Each row is a point. To make a cloud, some directions were put in groups of two or more. Within a group, all points are equally far from the middle, so they leave a hole (a ring in 2 directions, a hollow ball in 3). The other directions are filled evenly. Then the cloud was stretched, turned, moved and blurred a little. How many holes are there, and how many directions does each take, smallest first?
(in the rows, 100 means zero)

Cloud:
| 138 |  80 |
|  47 |  96 |
| 111 | 120 |
| 122 | 111 |
| 118 | 115 |
| 115 |  36 |
| 114 |  37 |
| 121 |  41 |
|  68 |  41 |
| 125 |  44 |
| 138 |  70 |
| 138 |  70 |
| 108 |  34 |
| 118 |  39 |
Holes: 1 (2)

Cloud, 22 rows:
| 104 | 104 |  57 |
|  72 |  72 |  71 |
| 160 | 121 |  96 |
|  95 |  81 | 127 |
| 110 | 111 |  60 |
| 138 | 149 | 150 |
|  84 |  25 | 102 |
| 116 | 168 | 172 |
|  93 | 107 |  75 |
|  97 |  28 | 119 |
| 153 |  88 | 104 |
|  76 |  95 |  77 |
|  99 |  62 |  16 |
|  69 | 101 |  26 |
| 104 |  42 | 121 |
|  92 |  79 |  52 |
| 152 | 128 | 172 |
|  59 | 153 |  74 |
|  90 |  63 | 147 |
|  64 |  77 |  81 |
| 156 | 152 |  58 |
| 144 |  86 | 105 |
Holes: 0

Cloud (28 x 4):
|  45 | 151 | 111 | 129 |
|  83 | 122 |  93 |  33 |
| 111 | 113 | 171 |  75 |
| 152 |  85 | 151 | 136 |
|  74 | 161 |  87 | 149 |
| 151 |  85 | 151 | 137 |
| 134 |  75 | 163 |  86 |
| 135 |  76 | 164 |  90 |
|  97 |  97 |  54 | 139 |
|  98 | 144 | 167 |  86 |
| 144 |  77 | 161 | 110 |
|  44 |  92 | 133 | 131 |
|  93 | 129 |  73 |  41 |
| 136 | 117 |  66 |  59 |
|  85 | 158 | 163 | 107 |
| 156 |  91 | 142 | 143 |
|  39 | 136 | 121 | 126 |
|  40 | 109 | 107 |  94 |
| 122 | 145 | 103 | 168 |
| 127 |  43 | 128 |  72 |
| 158 | 104 | 130 | 147 |
|  54 | 113 |  91 |  62 |
| 137 |  92 | 147 | 169 |
|  67 | 108 | 100 |  44 |
| 108 | 149 | 125 |  40 |
| 104 |  64 |  69 | 149 |
|  64 |  94 | 108 |  50 |
| 150 |  80 |  72 |  79 |
Holes: 2 (2, 2)

Cloud, 48 rows:
|  54 | 104 |  42 | 155 | 114 |  96 |
|  62 |  99 | 105 |  82 |  11 | 106 |
| 113 | 165 | 122 | 135 |  37 | 121 |
| 114 | 118 |  60 |  29 |  96 |  84 |
| 136 |  64 |  80 | 151 |  36 |  84 |
| 171 |  98 |  68 | 139 | 108 | 103 |
| 105 |  43 |  96 | 112 |  28 | 100 |
|  95 |  89 |  30 | 155 |  75 | 120 |
|  86 | 124 |  35 | 130 |  98 | 145 |
| 138 | 136 | 118 | 158 | 113 |  52 |
| 162 | 108 |  99 |  69 | 120 | 124 |
| 129 |  85 | 134 | 156 |  51 |  62 |
| 137 | 171 | 103 | 102 |  78 |  55 |
|  74 | 113 | 176 | 131 |  84 | 120 |
|  91 |  54 |  38 | 100 | 105 |  62 |
|  80 | 167 |  64 | 107 | 133 |  57 |
| 144 |  99 |  72 |  57 |  36 | 119 |
| 110 |  99 | 135 |  95 |  14 | 119 |
|  64 | 111 | 113 | 188 |  46 |  83 |
| 100 | 159 |  54 |  70 |  61 |  60 |
|  99 | 102 |  20 | 125 | 129 | 113 |
| 148 |  71 | 122 | 135 |  97 |  59 |
| 103 |  39 |  84 |  71 | 130 |  84 |
|  57 |  71 |  42 | 141 |  99 |  93 |
|  75 | 117 |  90 |  80 |  13 | 122 |
|  69 | 143 |  76 | 129 | 104 |  22 |
| 135 | 128 | 100 | 181 |  92 | 121 |
|  90 | 132 |  32 | 101 | 132 |  55 |
| 105 |  89 |  80 |  86 |  43 | 161 |
| 114 |  71 | 128 | 136 | 153 |  75 |
| 101 |  87 | 131 |  65 |  91 |  33 |
|  67 | 184 | 115 | 103 |  63 |  89 |
|  75 |  70 |  63 |  85 | 108 |  35 |
| 107 |  98 | 136 | 104 | 126 | 159 |
| 104 | 128 | 119 |  86 |   6 | 109 |
| 104 |  67 | 108 |  46 | 130 |  66 |
|  99 |  88 | 128 |  51 | 112 |  45 |
|  91 | 190 | 116 | 135 |  72 |  82 |
|  57 |  94 | 162 | 146 | 112 | 118 |
|  79 | 106 |  45 | 171 |  73 | 122 |
|  63 |  67 |  40 | 131 |  64 |  80 |
|  79 | 152 |  79 | 161 | 142 | 114 |
|  86 | 128 | 107 | 122 | 105 | 171 |
|  77 |  92 | 101 | 113 |  29 |  29 |
|  89 |  66 | 112 | 102 |  20 | 126 |
|  99 | 144 | 102 | 138 |  84 |  15 |
| 138 | 135 |  71 | 141 |  14 |  75 |
|  99 | 111 |  63 |  81 | 142 | 151 |
Holes: 2 (2, 4)
